Each row of a before or after table is a point. The points were changed in one or more steps. Then noise was added and the rows were shuffled. The steps act on how far a point lies along the listed directions, d1 being the first. Name the steps. A step turns or swaps two directions, mirrors them in a line or flattens them onto one, adds a multiple of one to another, or multiplies one. Angles are multiples of 10 degrees, from the lower direction toward the higher: turns from -170 to 170, lines from 10 to 170 but not 90. Use the fewest steps. Two steps may share a direction if one is a turn and the other turns, adds or multiplies; they go together, in the order done. Otherwise the lowest direction goes first.
In the rows, 128 means zero.

Directions:
(1): [134 135  73]
(2): [ 73 136 123]
(3): [120  73 120]
Before (10 x 3):
[[180  80 181]
 [ 81 143 118]
 [117 135 101]
 [123 151 142]
 [107 107  99]
 [109 125 106]
 [139  86 148]
 [156  80 223]
 [125 156 154]
 [110 136 105]]
After:
[[153 105 113]
 [ 63  93 174]
 [160 125 123]
 [ 95  96 135]
 [159 132 115]
 [123 144 121]
 [146 145  79]
 [117 165 122]
 [ 11 114 141]
 [158 119 108]]
Steps: turn d1 and d2 by -100 degrees

Directions:
(1): [138  76 150 102  88 171 105 148]
(2): [102  86 111 101 124 105 194 133]
(3): [126  85 167 125 165  99 105  81]
(4): [176  91  96 162 147 104 119 166]
(5): [187 131 109 120 105 140 152  71]
(6): [125 136  95  81 100  79  86 126]
Before:
[[ 65 229 118 174 186  75 148 139]
 [158 149  97 143 169  96 128 140]
 [168 121 138 151 166 101 127 124]
 [133 115 121 151 180 101 105 130]
 [102 171 135 155 161 109 115 161]
 [129 130 101 165 115 110 132 172]
 [144 151 126 129 151 123 136 141]
 [121 151 140 119 143 114 114 105]
 [134  75 164 143 203  33 112  77]
 [134 132  81 124 115 112 191 172]
 [145 168  74 140 133 106 130 177]
 [ 51 162 117  57  85  95 128 101]
 [156 151  93 140 122 126 129 170]]
After (13 x 8):
[[192  88 112 195 197  52 107 149]
 [ 51 208 120 160 190  55 158 125]
 [127 168 112 130 112 153 154 157]
 [136 122  95 155 168 105 129 159]
 [144 168  95 143 157 118 158 149]
 [132 150 122 115 145 120 151 144]
 [166 127 103 136 144  95 150 151]
 [ 86 151 133 138 157  97 146 158]
 [118 195 109 143 130 154 162 158]
 [ 96 153 205 163 164 161  96  70]
 [126 126 143 138 161 116 135 111]
 [108 160 112 152  97 130 140 164]
 [128 201 111 121 104 141 119 145]]
Steps: multiply d2 by 0.7; turn d2 and d6 by 150 degrees; turn d3 and d4 by 50 degrees

Directions:
(1): [109 106 148  61 142 108  95  94 136 107  71 139]
(2): [150 115 161 150  64  73 103 101 109 105 148 105]
Before (12 x 12):
[[135 129 118 117 178 176 149 174 132 136 111 136]
 [101 125 137  61 162 127 111 126 136 127  80 152]
 [140  88 176  70  90  75  85  93 138  94  69 117]
 [ 96 121 129  60 193 142 109 119 154 131  77 166]
 [128 106 163  84 106  83  97  83 119 107  95 121]
 [103 128 119  91 165 158 153 139 122 139 119 145]
 [126 125 108 117 169 157 145 128 155 135 123 145]
 [118 125 155  88  81  67  89  77 117  86 117 117]
 [145 130 138 148  86 104 109 114 111 133 145 121]
 [102 105 124  32 174 149  93  93 128 122  66 157]
 [106 117 128  25 206 129 103 106 150 139  45 142]
 [ 97 125 135  74 154 129 102  94 135 117  59 148]]
After, 12 rows:
[[168 124 146 174  98 122 136 159 107 118 160 104]
 [118 134  95  94 195 197 162 176 165 157  86 149]
 [119 165  91 173 155 182 163 159 130 158 143 140]
 [152 127 123 169 113 124 143 125 137 128 169 121]
 [ 86 155  91  71 188 170 144 135 147 135 101 154]
 [128 158 105 160 146 161 161 179 126 158 164 137]
 [111 139 102  99 189 177 156 146 140 156 106 146]
 [153 172  79 191 169 175 180 188 132 188 185 114]
 [138 154  76 172 156 202 166 171 115 170 184 138]
 [118 124 128  87 138 127 103 109 131 135  92 144]
 [133 135 129 157 108 131 159 144 102 136 176 119]
 [138 158 103 193 147 162 161 173 134 161 189 137]]
Steps: turn d1 and d2 by -120 degrees

Directions:
(1): [ 97 111 162 155 146 105 152 107 156 149  99 111 222 169 149 125 140 159
 114  93]
(2): [175 112  88 173 106 118 136 114 104 137 106 147 118 176 103 160 112 183
  74 173]
(3): [ 97 150 161 137 152 130 101 122 102 110 103 178 122 188  52  78 113 107
 143 128]
(4): [136  85 137 107 153 133 173 174 101 194 176 171 145 110 111 101 100 116
  85 116]
(5): [ 83 139 159 149 124 178 150 103 105 142 178 112  99 157 121 202  89 139
 144  95]
Before:
[[166 118 136 142 149 138 146 133  95 153 127 127 131 131 136 166 102 150
  104 142]
 [ 76 155 196 119 157 147 148 109 139 122 135 137 145 147  98 118  95 121
  153 109]
 [160  91 105 138 130  94 122 136 108 141 100 154 141 128 103 100 143 144
   99 172]
 [160 119  93 132 136 114 157 129 150 141  95 111 165 110 138 136 138 147
  112 119]
 [120 144 128 142  83 166 148  91 146 107 161  39  85 130 200 235 108 153
  149 122]
 [175 143  69  98 129 127 102 169  93 113 134 144  53  76  90  62 117  78
  157 156]
 [109 145 119 168 117  86 111  88 150  96  43 124 167 207 116 121 149 158
  113 139]
 [ 88 119 158 158 137 157 149 124 103 157 148 114 144 160 129 142 111 161
  117 100]]
After (8 x 20):
[[171 120  82 131 132 112 155 132 146 137  91 114 156 103 134 133 141 147
  107 130]
 [159 150  58 110  82 112 101 127 151  84 104  94  62  79 172 153 156 118
  136 167]
 [ 77 142 172 185 105 158 159  63 141 120 130  56 149 216 165 229  96 180
  137  95]
 [145 120 153 123 158 142 151 139 110 155 141 106 145 104 163 165 111 133
  126 116]
 [116 121 127 152 117 176 146 132  85 152 177 110  83 129 133 173 100 157
  117 123]
 [124 158 145 123 127 165 140 116 106 115 155 150  65 133  77 153  74 130
  136 157]
 [151  92 110  97 133  95 124 153 137 140 123 122 148  60 154  89 164 110
  129 151]
 [ 98 138 147 102 177  97 114 152 137 124  91 132 184 118 104   9 142  78
  176  89]]
Steps: turn d1 and d3 by 120 degrees; turn d2 and d3 by -120 degrees; multiply d5 by 1.3

Directions:
(1): [ 85 116  93 108 122 105 116 125  81 127 117 112  50 154 162 121 190 134
 112 111 199 170 125 112 133 136 130 117 155 106 149 200]
(2): [ 84 188 165 162 122  83 110 139 129 145 120 161 147 138 156 158 153 118
  54 133  95 181 150 119  66 154  89  96 137 142 135  98]
(3): [125 198  63 105 151 149 158 158 117  88 151 113 156 140 102 179 169 177
 129 144 131 143 191 124 116  80 159 136  93 146 100 139]
(4): [119 149 225 107  90 125 189 152 101 107 151 130 119 147 102 133 171 134
 138 163 147 132 104 127 147 112 145 176 195 106 107  89]
(5): [ 83 119  73 172 154 107 129 113 132 133 156 114 126 123 163  79 129 176
 134 166 161  80 145  88 132 118 127 116 179 137 135  37]
(6): [131 151 118 147  75 120 139  56 117 143  59 153  77 125 139 136 110 106
 113  95 139 124 171 155 125  73 182 145 109 104  94  78]
Before, 11 rows:
[[115 128 107 150 122 115 115  99 124 141 113 135  98 129 158 114 128 128
  109 118 148 131 134 125 118 133 125 118 122 117 141 129]
 [113 128 140 126 124 118 124 135 120 128 121 131 112 142 139 136 148 127
  107 124 129 152 127 128 111 133 125 129 134 117 130 146]
 [130 114  76 129 135 127 121 113 139 129 121 122 127 127 136 111 109 131
  131 121 130 105 144 131 132 113 143 120 105 133 128 131]
 [132 132 142 116 113 141 156 141 115 118 137 121 111 141 112 132 153 138
  132 135 143 132 120 131 141 119 151 152 146 109 118 132]
 [133 121 118 135 122 125 111 113 126 138 110 140 116 124 136 132 114 118
  122 119 131 132 132 131 127 132 126 120 113 115 128 134]
 [123 131 170 123 104 123 139 121 115 129 112 141 120 142 130 134 137 117
  123 124 129 138 123 133 122 117 137 138 138 116 128 111]
 [118 131 121 118 121 129 136 126 112 118 125 125 113 144 128 128 141 131
  138 124 141 131 127 121 129 123 138 136 136 123 129 133]
 [133 137  95 125 130 125 108 116 116 134 105 139 109 133 137 145 134 126
  119 109 133 147 159 128 113 122 138 121  97 125 124 163]
 [137 107  92 121 126 133 123 105 133 134 100 127 100 118 139 113 111 124
  139 110 142 107 131 133 140 117 148 134 106 121 126 141]
 [135 117 139 113 118 136 145 130 119 118 137 121 114 125 120 122 130 132
  153 133 140 118 117 129 149 117 132 147 134 122 119 129]
 [133 114 114 121 131 135 123 115 129 125 123 118 110 124 126 122 126 120
  141 119 144 123 122 141 147 130 129 123 120 121 130 138]]
After:
[[129 144 126 133 124 129 128 124 135 126 113 137 133 132 128 147 125 128
  110 122 107 137 148 138 106 114 139 131 108 125 114 120]
 [141  82 217 139  82 108 118  92 119 162  91 158  83 127 142  97 104  79
  129 113 131 125  87 137 138 152 125 145 164  95 132 115]
 [122 171  58 111 147 140 128 137 117 107 122 123 142 144 125 170 154 156
  119 117 131 151 184 126 104  91 150 117  75 142 122 154]
 [145 164   9 125 162 162 122 133 139 111 127 114 147 127 113 166 130 164
  126 113 118 131 192 134 115  94 162 116  51 144 112 161]
 [117 127 189 151  89 110 144  98 119 143 114 146  93 132 146 105 129 114
  113 134 146 123 107 131 129 131 129 146 165 101 130  84]
 [129 141  87 127 131 137 126 116 126 120 115 129 130 134 126 137 119 132
  136 115 122 123 151 128 119 113 143 127 101 134 123 124]
 [131  83 185 117  91 120 145 108 119 141 104 134  77 126 138  89 122 104
  145 125 156 105  82 133 159 133 141 159 170  98 129 116]
 [118  65 201 132  91 103 134 108 125 149 120 134  90 133 146  69 112  93
  133 132 147 102  67 129 155 151 122 143 190 101 143 105]
 [137 113 151 121 115 134 138 113 128 126 123 124 109 124 118 117 124 113
  144 126 141 117 110 145 154 128 133 138 139 113 123 115]
 [140 146  58 112 148 148 132 133 128 107 138 113 135 122 118 146 130 155
  149 124 130 122 163 128 133  98 141 129  81 143 114 151]
 [128 109 185 129  97 118 133 119 113 138 116 143 101 131 131 119 127 108
  128 132 142 132  98 130 141 139 125 141 159  98 127 116]]
Steps: mirror d1 and d6 in the line at 60 degrees; add 0.3 times d5 to d2; multiply d4 by 3; turn d3 and d4 by -120 degrees

Directions:
(1): [121 171 143 117  85 190 111  67 113 113 109 154  88 201 121 126 172 152
 179  92 113 146 127 157 163 113 173  72 137 145 149 157 104 145 120 147
 174 127 129 110 138 109 111  95 103 113 121 119 116 118 101 166 101 202
 104 100 161 142 188 163 155  74  66 116]
(2): [130 148 151 114 152  83 133 121 170 156 173  91 150 116  55  97 123  89
 112 134 156 156 137 149 173 133 148 115 119 198 172 125 122 177 127 145
 154 104 133  62  89 135 122  96 142 131  68 168  61 138  89  87  93 110
 211 120 131  88 140 117 136 152 106  95]
Before (8 x 64):
[[136 118 130 129 108 144 119 139 105 124 105 162 116 126 148 148 144 153
  122 126 133 132 126 127 136 114 122 134 138 103 111 119 142 104 144 118
  123 140 123 158 143 136 126 111 125 123 140 111 157 130 162 156 127 129
   97 132 126 157 125 134 127 127 135 152]
 [134  72 132 122 191   8 150 213 194 169 200  63 218  12 103 112  55  76
   34 196 178 132 154 121  82 156  98 209 115 160 146  88 173 144 149 100
   84 117 130 127  81 156 160 158 204 156  77 188  84 152 155  51 143  13
  244 150  67  67  50  70 100 211 198 112]
 [155  85 145 144 191  54 160 201 143 121 152  89 171  30 151 136  73  97
   87 174 143 117 123  94  99 137  85 202  90  93  99 107 153  89 124 103
   88 127 132 147 109 147 136 143 153 127 139 144 156 154 164  70 152  66
  151 164 103  99  62  94 107 187 188 128]
 [163 159 115 126  78 207 127  97  98  90  87 178  78 211 168 175 164 180
  188 106  98 126 105 132 126  81 151  77 151 116 107 138 122 130 113  98
  140 126 141 153 168 103 108 101  85 109 145 101 165  95 137 176 109 201
   62 129 166 150 185 173 147  59  71 130]
 [145 111 133 142 163  97 132 167 160 130 137 120 146  89 128 127  83 102
   84 178 139 131 106 107  86 121 110 154 120 115 111  96 148 112 137 114
  109 150 117 139 132 137 122 128 145 133 126 129 152 134 146 124 142  85
  144 137 128 107 103 117  96 158 157 117]
 [120 101  89 120 125 194 118 136 110 107  87 161 118 142 192 165 125 168
  118 110 129 110 118 138  86 117 118 127 152  81 110 143 139  98 118 123
  105 139 118 191 169 118 109 151 147 111 169  86 195 106 175 159 164 134
   55 144 156 159 118 149 103 127 122 158]
 [137 123  86 154 111 178 123 133  76 108  74 150 136 123 203 186 133 179
  118 122 102  97 117 101  66 126  85 162 136  39  82 140 177  66 120 118
   75 148 122 176 170 109 150 148 118 133 189  96 182 105 180 142 170 121
   36 134 122 166 103 119 121 100 142 163]
 [141 167 165 116 166  52 126 133 200 163 189  36 170 111  37  93 109  60
  128 152 160 155 148 161 169 122 155 117 118 232 174 122 125 188 134 139
  139  94 134  52  61 142 127  70 159 131  31 202  46 141  93  63  86  75
  241 116 138 103 117  98 114 122 107  94]]
After (8 x 64):
[[140 160 153 134 112 170 114  96 138 113 119 152 108 174 116 124 131 126
  144 135 119 152 104 142 130 103 160  86 130 138 134 124 121 132 127 137
  160 152 121 120 144 114  99  92 116 113 119 116 139 124 113 169 116 169
  118 101 168 123 173 156 124  96  89  97]
 [120 117 108 108 148 154 125 133 145 130 127 128 132 123 135 142 113 137
  101 114 150 132 122 149 116 121 137 120 147 135 145 141 134 139 117 137
  123 122 123 137 135 121 105 130 163 111 125 119 147 113 148 120 140 110
  120 131 154 126 131 138 106 153 109 132]
 [139 155 119 136 127 156 116 104 113 130 117 113 146 137 122 159 143 146
  120 111 126 129 129 125 125 127 121 125 132 115 135 152 170 127 116 149
  121 122 127  97 133 109 142 104 128 136 123 141 107 117 128 114 121 128
  112 116 135 125 137 113 136 105  92 126]
 [175  97 101 134 168  76 159 204 149 135 153 105 157  75 138 157  79 116
   87 172 145 101 109  97  93 111  79 169 128 122  99  92 162 129 127  77
   74 117 141 144 128 140 136 142 132 132 132 143 146 124 153  87 136  62
  147 173 110 106  83 107 103 173 167 136]
 [135 124 136 123 126 131 128 143 117 137 112 152 123 123 119 135 139 134
  111 132 145 141 130 136 146 116 126 133 136 129 124 117 144 122 144 128
  130 130 125 132 125 138 126 103 130 122 115 127 130 131 147 137 111 119
  126 129 122 139 131 126 127 139 130 147]
 [137 156 132 130 115 141 116 125 140 121 124  94 129 149 132 133 133 118
  167 133 122 124 138 139 117 112 145 111 136 139 123 137 126 130 129 123
  112 123 131 140 118 128 127 100 128 122 108 146 135 122 137 133 119 123
  127 116 149 161 117 126 111  78 114 137]
 [138 182 181 125  98 190 124  63 108  93 104 147  85 184 132 127 168 148
  202  96 108 151 125 154 181 106 186  80 106 127 144 172  96 132 104 143
  181 129 135 101 132 102  91  76  97  94 125 117 134 132 102 156  94 233
   96  98 177 133 188 170 164  63  50  97]
 [110 177 160 100  50 224  98  41 119 102 111 171  84 239 139 131 196 183
  199  89 111 161 142 187 151 108 215  49 154 151 172 177 105 157 131 144
  200 134 132 125 136  91 109  91 118 110 107 131 105 117 107 192  90 241
  105  81 160 145 219 187 175  32  30 105]]
Steps: multiply d1 by -1; multiply d2 by 0
